Each row is a point. Each copy is the shape, with its points in the same order, stretched, turned, moved and blurred by noise. Some copies are also mirrored. Which?

Shape (6 x 2):
[[ -8 -23]
 [ 19  49]
 [ 10   9]
 [ 39   7]
 [-31 -16]
 [ 20 -15]]
Copy 1 (6 x 2):
[[ 31 -27]
 [-50  36]
 [-18  -3]
 [-44 -26]
 [ 49  -7]
 [-13 -41]]
Copy 1 is: mirrored
Copy 2 (6 x 2):
[[ -3 -19]
 [ 24  51]
 [ 11  13]
 [ 41   7]
 [-16 -13]
 [ 20  -6]]
Copy 2 is: only turned

Shape (7 x 3):
[[ 31  43  -2]
 [ 64  10  18]
 [-35  -8   0]
 [-42  21 -14]
 [ -6 -36  18]
 [ 39   4  20]
 [-29  26  21]]
Copy 1 (7 x 3):
[[-59   9   9]
 [-57   9 -33]
 [ 21  -5  19]
 [  9  -6  37]
 [ 14  -6 -28]
 [-29   2 -24]
 [-11 -25  36]]
Copy 1 is: mirrored
Copy 2 (7 x 3):
[[ 34 -11 -28]
 [ 49  -1   7]
 [-29  13  -1]
 [-28   1 -33]
 [-17  16  19]
 [ 31   7   5]
 [  4  31 -40]]
Copy 2 is: only turned
Copy 3 (7 x 3):
[[-24  33 -30]
 [ -8  38  26]
 [ 21 -38 -10]
 [  0 -27 -48]
 [ 35 -33  39]
 [  7  21  19]
 [ 28  -2 -43]]
Copy 3 is: mirrored

Shape (11 x 6):
[[ 10 -35  14 -14  17  42]
 [ -8  30  18  15  22 -18]
 [  1 -11  42 -15  17  34]
 [ 13 -11  19 -12   0 -15]
 [  1  51 -14  57  24  12]
 [-14  23  -8   5 -21 -31]
 [ 29  14  12 -12 -13 -28]
 [ -2 -10   4 -13  30  31]
 [ 36  56 -49   4 -19  31]
 [ 21 -52  27 -10   1  37]
 [  2  19  16   5 -16  14]]
Copy 1 (11 x 6):
[[-25  21  31 -31   3  30]
 [-10  -9 -27  -1  47 -20]
 [-14  -6  22 -36  32   3]
 [  3  27  10 -19  34 -20]
 [-39 -24 -28  49  23  45]
 [ 17  -8 -24  11  12 -39]
 [ 34  15   4   0  41 -18]
 [-24   7   1 -33  10  30]
 [ 44 -43  -7  55 -12  80]
 [-32  37  54 -34  11  16]
 [  6 -24  11  11  22  -3]]
Copy 1 is: mirrored
Copy 2 (11 x 6):
[[  0 -43  22 -41 -38  36]
 [-20   2  12  47  18  15]
 [-25 -12  27 -21 -18  47]
 [-11   5  30 -12 -10  -5]
 [ -9  -6 -49  81  24   8]
 [  0  34  -1  13  37 -38]
 [-12  41  15  -2  -4 -25]
 [ 10 -21  24 -10 -15  41]
 [ 30  71 -54  10   2 -31]
 [-17 -49  25 -59 -49  15]
 [-19  21 -11  -8  15  -6]]
Copy 2 is: only turned
Copy 3 (11 x 6):
[[-37 -16  15 -14 -18  20]
 [ 35  28 -19   5 -33  23]
 [-27 -21  -3   9 -34  37]
 [  1   5  22  23 -29  23]
 [ 31  52 -41 -34 -30 -17]
 [ 50   5  -8  25  -1   0]
 [ 19  14  27  27 -41   1]
 [-13  -7   2 -28 -21  19]
 [ 22  -6   5 -42 -35 -64]
 [-58 -18  31   6 -19  20]
 [  4 -14 -10  17 -22   3]]
Copy 3 is: mirrored

Shape (13 x 8):
[[ 10  20 -16  -1 -59  -9   1  42]
 [-49  27 -35 -22 -65 -21 -13  18]
 [ 13   9  -7   6   3 -11  10 -18]
 [ 38 -29 -30 -19  -1  35  -6  10]
 [ 30 -20  -8 -32   1  54  46  12]
 [  8  33  -9  -7 -81 -13 -24 -15]
 [ -4  16  12   9  23  24  -3   9]
 [  5 -39   6  15  17  56  35   4]
 [  8 -36   8 -10  15  54  13  34]
 [ -2  -4  39 -11  -1 -16 -17 -21]
 [-18   3  25   3  11 -48  -3  -3]
 [ 15 -15   9  13 -28 -20  -4 -16]
 [  5 -24 -37  -2 -14  53  12  26]]
Copy 1 (13 x 8):
[[ 20  39  40  24  20  45 -43  17]
 [  8  76  16  -8   3  62  12  38]
 [ -7  -7   6  -9   1   9   2 -19]
 [ 12 -33  -8  48  32   5   9   2]
 [ 26 -73  19  26  31  17   8  34]
 [-28  36  45  29  -6  67  -6   5]
 [  1   6  19   1   9 -29   6   5]
 [ 46 -53  28  15   1 -13  29   2]
 [ 46 -31  13  34  12 -17   9  27]
 [-15   4   1   3 -37  -2   1   9]
 [  3  33 -12 -30 -32  -9 -19  -3]
 [  2  -1  15  11 -24  23  -8 -18]
 [ 42 -14  22  35  30  14  23  12]]
Copy 1 is: only turned
Copy 2 (13 x 8):
[[ 25  -8 -12  13 -30  53  22  13]
 [ 63  36 -40 -40 -34  73   1 -14]
 [  2   7 -11  17 -30 -12  -5   2]
 [-34  11  13   6 -48 -13 -58  56]
 [-37 -28 -12  -8 -20 -14 -53  67]
 [ 21  18 -22 -33 -63  54  32   0]
 [ -4  10   8  -5  14  -2   5  22]
 [-63   9 -11   5  16  -4 -46  37]
 [-43 -12  17 -15  14   6 -48  44]
 [ -6  -2  11 -21 -10   2   6 -30]
 [ 23 -13   3   8  -5   7  11 -62]
 [-14   5  -2  14 -37  20   0 -22]
 [-24  21 -13   0 -19  14 -53  63]]
Copy 2 is: mirrored

Shape (13 x 9):
[[ -8  -2   9 -52  10  -4  -7  13   4]
 [-10  34  16 -52   9 -23  43  10  15]
 [ -7   0  -1  15 -33 -28   5 -34 -33]
 [-21 -16 -35  34  12 -31  10 -48 -15]
 [ 21 -11  42 -40  22 -11  29  -8  -3]
 [ 28   7 -55  36  -7 -29  10   9 -68]
 [ 14  20 -32  52 -39  -7  14  14 -36]
 [-13  18  -7  26   6 -50 -27 -24 -31]
 [-15  14  45 -29  33  19  15   7  -1]
 [ 27   5  16 -15   9 -14   3   6  33]
 [  1  -8  18 -55  -2   3   5  -8   5]
 [ 30  32 -49  27 -10   3  -6 -47 -41]
 [  6   8 -53  36 -21   2  12  16 -35]]
Copy 1 (13 x 9):
[[ -7 -30   3 -25 -41 -11   1  26  14]
 [ 43 -50   5  21 -28  -7  -2  27 -23]
 [-33  -4 -29  15   9  10   9 -70 -20]
 [-35 -26 -59  19  53  25   5 -53 -28]
 [ 40   5   4 -11 -52  -8  28   8  -1]
 [-47   1  11   7  24  91  11 -48 -43]
 [-38  -2  25  39  37  39  -4 -42 -50]
 [-38 -34 -28 -14  37  18 -21 -41 -57]
 [ 25 -10  -4   2 -50 -30   0  57 -29]
 [ 20  -6  39  -2   1  -9  -7  10  -1]
 [  4  -6   5  -8 -52 -14   7  -2  21]
 [-26  32   8  41  17  75 -69 -69 -39]
 [-51 -11  18  31  22  54   2 -26 -24]]
Copy 1 is: only turned
Copy 2 (13 x 9):
[[ 13  19  -4  -9   1  -4  37   5  18]
 [-11  27 -32   1  -1 -27  38  37  10]
 [-44  14 -10  21  20 -23  -1 -15 -36]
 [-23 -29  -5  14   1 -48   6  -9 -37]
 [  7  17 -14   7  44 -29  25  30   3]
 [-68 -15  38 -22  -5 -45  -1 -18 -11]
 [-68  -1  26   9 -14  -7 -23  -8  -5]
 [-19  13  12  26 -17 -68  -8 -10 -22]
 [ 27  22 -12   3   6 -16  -3  46  -1]
 [  6  14   5  22   6 -21  20   6  44]
 [  9  20 -19  -4  29   2  31   4  10]
 [-37  -9 -12 -13   8 -43 -37 -28   0]
 [-54 -20  28 -16 -19  -5  -7 -15  -1]]
Copy 2 is: mirrored
Copy 3 (13 x 9):
[[ -9  14  32  -7   0 -29 -16 -36 -16]
 [  9 -26  52  20 -35 -36  14 -15 -31]
 [ -1 -16  -6  -6  13  24   5  20 -27]
 [-12   1 -14  46  -4  24   9  36 -22]
 [ 19  14  34  -9  11 -53  20  -1 -19]
 [  3  14  44  20   5  57 -27  71  -3]
 [  6 -14  10   2 -10  34 -31  54  -9]
 [ -9  13   5   3 -13  50  23  27 -10]
 [-18   2  36  -8 -18 -59  23 -10   0]
 [ 35  17  11  -5  -5 -26  -4  -8  -7]
 [  4   0  26 -12  18 -35  -8 -36 -17]
 [ 20 -21  37  12  23  67   9  45  31]
 [ -7  -5  20  23  -6  31 -45  45  -4]]
Copy 3 is: mirrored

Shape (17 x 11):
[[ 32 -38   9  14   1 -33   9  21  39 -26  23]
 [ 11 -19  20 -26  11   0 -21  27  31   2 -29]
 [ 27  15  11   7  58   5 -24   9 -33   1  -4]
 [-29  18  11 -30  27   1 -34  27  22 -26 -32]
 [  3  -2  52  49  -9 -15 -45  31  49  -6  19]
 [ 24 -21   6   5 -46  -4  30  30   0 -22   9]
 [ -4 -18 -46   2   8 -19  -2  25   6   5  46]
 [  6  36 -10   0   5  29  10  24   4  22 -16]
 [ -9  90  27  20  35  14   4  -4  25  66   1]
 [ 20  14  14 -32  13 -25 -20   2 -18  38  51]
 [ 11  12   8  41  31 -47 -38 -15  32  26   8]
 [-14 -32  -8  10  43 -18  24 -25  28 -16  -1]
 [ 26  -4 -42  14  -3   1 -11  -8  -4 -28  -7]
 [-18  34   5   5 -24  39 -12  12   3  -5  19]
 [ -1 -10  -2  20  -1  32  28   0   8  28 -13]
 [ 62 -11  11  19  12  41   9 -25  23 -36  32]
 [ 34  -1 -15  41  -9  -8 -15   4   2 -20 -34]]
Copy 1 (17 x 11):
[[  2  16 -22 -15   4 -18  -8 -20 -69   4  30]
 [ 20   8   1   7 -19 -13  -3  -1  -9 -26  37]
 [-48  32  -7  23 -15 -38 -16  -9  13  22  16]
 [ 10  13  11 -10  -6  -8 -30  18  28 -31  38]
 [  8  23 -30 -12  28 -48  37  -3 -10 -15  34]
 [ 32  26 -33   9   7  20 -14  10 -39   6   5]
 [-28  -5 -36 -10  -4  34  -8 -10 -53  16  34]
 [  4 -13  -4  32  -1   1 -25  36  16   9  12]
 [ -5 -43  40  35  38 -27  -8  41  56  33  12]
 [ -4  18   6   7   4  19  10  -9  12  56  44]
 [-24 -11 -15 -18   4 -48  27 -24  17  32   2]
 [-37  -4  30 -25  -8 -22 -27 -15 -69  -7  -1]
 [ -7  19 -44 -12 -32 -15 -15  18  -7  30  -5]
 [ 17  22 -10   4  15  10   0  50  11  13  18]
 [ -5 -11  10  25  -8  -3  -3  18 -43  -3  -6]
 [-17  40  -1  -6  -6 -53  -7  30 -63  38  17]
 [  2  15 -53   6 -26 -39  -5   4  11  15 -23]]
Copy 1 is: mirrored
Copy 2 (17 x 11):
[[-23 -44  16  20   1 -30  19  -7 -77   4  33]
 [ 31 -26   7  70   4 -30  13 -19 -19 -11 -30]
 [ 54 -37  16 -10 -51 -31  24  -8   6 -31 -10]
 [ 41  -9  -2  35  -4 -26  11 -11 -17 -18 -69]
 [ -4  11  42  47  -7 -20  19  -2 -61 -86  -6]
 [-14  -9  12  -1  38 -44  13  25 -34  37  37]
 [-67 -46  14 -24   4 -24 -17  31 -38   5  22]
 [ -4 -10  20  16  37 -35  16  -4  43   2 -12]
 [ -3 -23  67  30  33  13   7 -68  60 -46 -27]
 [ -4 -62  61   5 -33 -21 -21 -16 -37  -1   5]
 [-37 -18  28  32 -33   8 -14 -51 -40 -60  -1]
 [ -7 -49 -23   1 -11  43   2 -27 -32  13   5]
 [-37  16 -15  -8 -21 -49  14  22 -21  17   3]
 [-12  26  32   0  18 -25  15  40   4 -10 -24]
 [-11 -13   1  22  34  19   5   1  41   4  14]
 [ -3  -5  28   8 -37 -37  72  23 -35  19  19]
 [-18  30 -17  17  -6 -47  20  -1 -12 -11  11]]
Copy 2 is: only turned
Copy 3 (17 x 11):
[[ -3  22 -23 -57  22  24  21 -36 -53  -1  19]
 [-16  -9  -8   7 -24   9   2 -62 -28   1  -9]
 [ 54   7  12   4  -5   1 -55 -26   5  -2  31]
 [  4 -46 -25  26 -21  12 -26 -42  -5  32 -27]
 [-27  17 -24 -56 -20 -19 -72 -22 -57 -14 -28]
 [ -7  35 -17 -43 -24  19  45  18  -3  -7   2]
 [ 48 -10   8 -46  25  -3  44  -5 -25  -9  -3]
 [  1 -10  35  10 -21   5 -14  29   2  -4 -22]
 [-13 -60  57  19  -6 -27 -94  60 -24 -45 -22]
 [ 62 -16   3   1   1 -23  -6  -4 -19 -83   8]
 [  2  -8  15  -8  34 -46 -48 -24 -71  -6  27]
 [-16 -36   4 -35  56  -1  19 -46  -8  32  45]
 [ 27  46   7  -5  35  -7  23  -9 -10  40   5]
 [  7   1   0 -19 -14 -15 -28  36  25 -16 -63]
 [-35  -3  40 -29  -6 -19   5   4  15  -1   8]
 [  9  71   6 -49  65  21 -25 -19   2 -10 -18]
 [ -7  53   7  -4   3 -13  -7 -11 -29  49  19]]
Copy 3 is: mirrored
Copy 4 (17 x 11):
[[ -3  12  28  36 -20 -51 -12   9 -38  -9   8]
 [ 14  -1  -6  16   9 -14   8   7 -19 -15  61]
 [  2 -26 -23 -13 -21  32 -47 -36  18   2  40]
 [ -6  12 -13  38  26   5   5 -17   9   3  49]
 [ 55  33  15  35  18 -11 -10   1 -73  -7  11]
 [-18  30   4  16 -28 -41  13   4 -39 -24  -2]
 [-37 -15  46  13 -10  19  -7 -11 -21  29   1]
 [ -3  -1 -13   9 -13  41 -12  11   3  -4  34]
 [ 48   9 -11   1   0  81 -41  38   5  40  37]
 [ 11  -1  35 -42 -11  24 -15 -19  -2  41  36]
 [ 43 -11  29   4  15  20 -40  17 -37  35  -9]
 [  8 -24   0  43 -24 -24  -6   8   8  18 -10]
 [ -4 -22   6   7 -10   0 -23  -7   5 -34 -20]
 [ 18  24  -7   9 -11  34  10  -7  -6 -21   3]
 [ 16 -18 -16  12 -31  12  15  24 -28 -13  13]
 [ 54 -15 -13  18 -70 -17 -31  -9  30 -81  -2]
 [  8 -11 -12   8   2 -11 -32  10 -23 -39 -17]]
Copy 4 is: only turned
